Each row is a point. The last column is the point's height on a tilted bowl or saddle (a function of degree 2), plus a little noise. Along how many of its main directions does it bend up, bend down or stay straight?

Points (16 x 4):
[[-0.62  0.20 -0.19 -0.42]
 [-0.04  0.06  0.37 -0.22]
 [-0.67  0.04  0.01 -0.21]
 [-0.58  0.17 -0.20 -0.39]
 [ 0.21  0.03  0.04  0.06]
 [ 0.12  0.19 -0.29 -0.11]
 [ 0.29  0.11 -0.04  0.07]
 [ 0.09  0.25  0.30 -0.21]
 [-0.56  0.57  0.06 -0.54]
 [-0.23  0.15 -0.08 -0.13]
 [ 0.43 -0.14  0.16  0.01]
 [ 0.57 -0.11 -0.18  0.18]
 [-0.36  0.07  0.00 -0.15]
 [ 0.22 -0.80  0.40 -0.66]
 [-0.56  0.16 -0.36 -0.56]
 [-0.35 -0.13  0.02 -0.07]]
Directions: 0 up, 2 down, 1 straight

Points (24 x 5):
[[-0.17  0.09  0.42  0.13  0.42]
 [-0.64  0.38 -0.30 -0.16 -0.52]
 [ 0.00  0.00 -0.01 -0.27 -0.10]
 [ 0.46 -0.10 -0.11 -0.35 -0.47]
 [-0.19 -0.20 -0.28 -0.33 -0.06]
 [ 0.05  0.05 -0.03 -0.60 -0.17]
 [-0.01  0.61 -0.55  0.45 -0.65]
 [ 0.05 -0.35 -0.38  0.05 -0.34]
 [ 0.25  0.38 -0.24 -0.17 -0.39]
 [-0.04  0.84  0.16 -0.22 -0.12]
 [ 0.10  0.54 -0.29  0.11 -0.36]
 [-0.44 -0.39  0.03  0.06  0.13]
 [-0.31 -0.29  0.06 -0.33  0.12]
 [ 0.23  0.33  0.39  0.21  0.31]
 [-0.55  0.29 -0.13  0.19 -0.18]
 [ 0.21  0.11  0.08  0.15 -0.08]
 [ 0.33  0.20 -0.30  0.33 -0.48]
 [-0.23 -0.34  0.11  0.29  0.13]
 [-0.71 -0.28 -0.02 -0.50  0.12]
 [ 0.01  0.04  0.19  0.13  0.12]
 [ 0.15 -0.12 -0.09 -0.33 -0.19]
 [-0.13  0.44 -0.70 -0.64 -0.50]
 [-0.71 -0.02 -0.31  0.17 -0.36]
 [-0.13 -0.26  0.02 -0.04  0.01]]
Directions: 1 up, 2 down, 1 straight

Points (40 x 7):
[[ 0.26  0.46  0.70 -0.30  0.63 -0.03  0.20]
 [ 0.11 -0.83 -0.26 -0.18  0.54 -0.11  0.36]
 [ 0.07  0.46  0.37 -0.29 -0.34 -0.14 -0.15]
 [-0.66  0.13 -0.11 -0.32  0.23 -0.02  0.16]
 [ 0.71  0.32 -0.48 -0.13  0.30  0.58  0.16]
 [ 0.42 -0.50  0.07 -0.17  0.44  0.18  0.42]
 [-0.11  0.15  0.12 -0.44  0.17  0.10 -0.05]
 [-0.18 -0.17  1.03  0.24 -0.49  0.10 -1.13]
 [ 0.10  0.47 -0.22  0.19  0.23  0.31  0.04]
 [ 0.06  0.24  0.07  0.42  0.23 -0.09  0.10]
 [ 0.28  0.11 -0.18  0.31  0.18  0.53  0.11]
 [ 0.30 -0.30 -0.24  0.24 -0.49  0.51  0.38]
 [-0.62  0.30 -0.12  0.00  0.06 -0.01  0.09]
 [ 0.15 -0.02 -0.13  0.05 -0.07  0.35  0.12]
 [-0.08  0.00 -0.16  0.22  0.08 -0.53  0.13]
 [ 0.28 -0.12  0.40  0.11 -0.23  0.23 -0.18]
 [ 0.26 -0.25 -0.04  0.42 -0.08 -0.05  0.21]
 [ 0.19  0.29  0.11 -0.15  0.00 -0.35  0.23]
 [-0.67  0.08 -0.11 -0.16  0.05 -0.10  0.14]
 [-0.26 -0.30 -0.31 -0.03  0.06  0.24  0.22]
 [-0.03  0.26  0.39  0.16  0.29 -0.30  0.09]
 [ 0.19 -0.39  0.06 -0.11  0.10 -0.10  0.14]
 [-0.59 -0.19 -0.69 -0.17 -0.30  0.25  0.51]
 [-0.30 -0.35 -0.12  0.13  0.40  0.13  0.11]
 [ 0.77 -0.60 -0.09  0.47 -0.13  0.06  0.69]
 [ 0.04  0.32 -0.41  0.51  0.34  0.17  0.12]
 [-0.04 -0.04 -0.18  0.38 -0.03  0.01  0.13]
 [-0.52  0.04 -0.33  0.18  0.94 -0.19  0.00]
 [ 0.13 -0.05 -0.14 -0.14 -0.09 -0.13  0.19]
 [-0.28  0.17 -0.19 -0.04  0.00 -0.28  0.20]
 [ 0.17  0.37  0.14  0.54 -0.10 -0.44  0.25]
 [ 0.25  0.10 -0.13 -0.10  0.29  0.25  0.17]
 [-0.39  0.72  0.23  0.17  0.32  0.17 -0.19]
 [ 0.20  0.21 -0.21  0.20  0.15 -0.17  0.34]
 [-0.02  0.25 -0.39 -0.04 -0.27  0.21  0.22]
 [ 0.19  0.21  0.36  0.53 -0.02  0.37 -0.27]
 [-0.04 -0.16  0.28  0.07 -0.19  0.01 -0.15]
 [ 0.77 -0.37 -0.11  0.05  0.39 -0.30  0.63]
 [-0.15  0.08  0.27  0.41 -0.63  0.29 -0.36]
 [ 0.46 -0.72  0.42 -0.30  0.38  0.20  0.31]]
Directions: 3 up, 3 down, 0 straight

Points (45 x 7):
[[-0.14  0.41 -0.29 -0.11  0.43 -0.35 -0.18]
 [ 0.00 -0.03 -0.01 -0.30 -0.47  0.01 -0.01]
 [-0.33 -0.16 -0.31  0.12 -0.31 -0.10  0.23]
 [-0.30  0.22  0.37  0.32 -0.31 -0.03  0.04]
 [-0.72  0.09  0.57 -0.18  0.47  0.63 -0.75]
 [-0.21  0.27 -0.13  0.14  0.16 -0.21  0.00]
 [ 0.18 -0.36 -0.62 -0.16  0.27 -0.28 -0.19]
 [ 0.28 -0.11 -0.12 -0.17 -0.03 -0.23 -0.17]
 [ 0.56 -0.11  0.15  0.26 -0.35 -0.01 -0.34]
 [-0.46 -0.13 -0.02 -0.12  0.27 -0.02 -0.02]
 [-0.16  0.06  0.34 -0.33  0.35 -0.02 -0.28]
 [ 0.18 -0.26  0.15 -0.06  0.15  0.29 -0.19]
 [-0.32  0.20 -0.08  0.02 -0.15 -0.26  0.06]
 [ 0.36  0.29  0.23 -0.53  0.72  0.02 -0.55]
 [-0.36  0.51 -0.12  0.29  0.13  0.21  0.02]
 [-0.40 -0.28 -0.23  0.04  0.11  0.22  0.08]
 [-0.09  0.84 -0.02 -0.21  0.50 -0.48 -0.44]
 [-0.19  0.69  0.32 -0.20  0.17  0.01 -0.28]
 [ 0.24 -0.05  0.53  0.17  0.14  0.07 -0.42]
 [ 0.25 -0.16 -0.01 -0.06  0.26  0.02 -0.17]
 [-0.09  0.29 -0.47 -0.27 -0.21  0.37 -0.01]
 [ 0.24 -0.14  0.16 -0.12  0.15  0.26 -0.22]
 [-0.41 -0.09 -0.22 -0.23 -0.11  0.07  0.07]
 [ 0.29  0.06  0.13  0.01  0.63 -0.10 -0.35]
 [-0.15  0.03 -0.08  0.64  0.51 -0.08 -0.20]
 [-0.12 -0.35  0.60  0.23  0.53  0.49 -0.64]
 [-0.38 -0.13 -0.58 -0.11 -0.11  0.23  0.06]
 [ 0.54 -0.45 -0.12 -0.10 -0.09 -0.25 -0.36]
 [-0.30  0.00 -0.30  0.39  0.51 -0.12 -0.09]
 [ 0.18 -0.94 -0.23  0.04 -0.13  0.18 -0.05]
 [-0.01 -0.18 -0.57  0.56  0.24  0.22 -0.14]
 [-0.21 -0.01 -0.63  0.04 -0.22 -0.27  0.03]
 [ 0.75  0.07 -0.12  0.37  0.27 -0.06 -0.63]
 [-0.06 -0.55  0.01  0.44  0.20 -0.19 -0.03]
 [ 0.18  0.18 -0.20 -0.16  0.34 -0.69 -0.38]
 [ 0.60 -0.20 -0.11  0.72  0.73  0.21 -0.86]
 [ 0.16  0.18 -0.24  0.21 -0.53 -0.56 -0.14]
 [-0.01 -0.67 -0.04 -0.15 -0.07  0.06  0.03]
 [-0.14  0.37 -0.28  0.00  0.50 -0.17 -0.13]
 [-0.25  0.23  0.64 -0.19 -0.14 -0.27 -0.40]
 [-0.37 -0.30  0.25  0.08  0.20  0.23 -0.09]
 [ 0.54 -0.39 -0.30  0.15  0.62  0.56 -0.62]
 [-0.05  0.30  0.03 -0.05  0.05  0.43 -0.04]
 [-0.21 -0.26 -0.08 -0.20  0.20 -0.19  0.01]
 [ 0.02  0.21  0.73  0.39 -0.28  0.16 -0.34]]
Directions: 0 up, 4 down, 2 straight
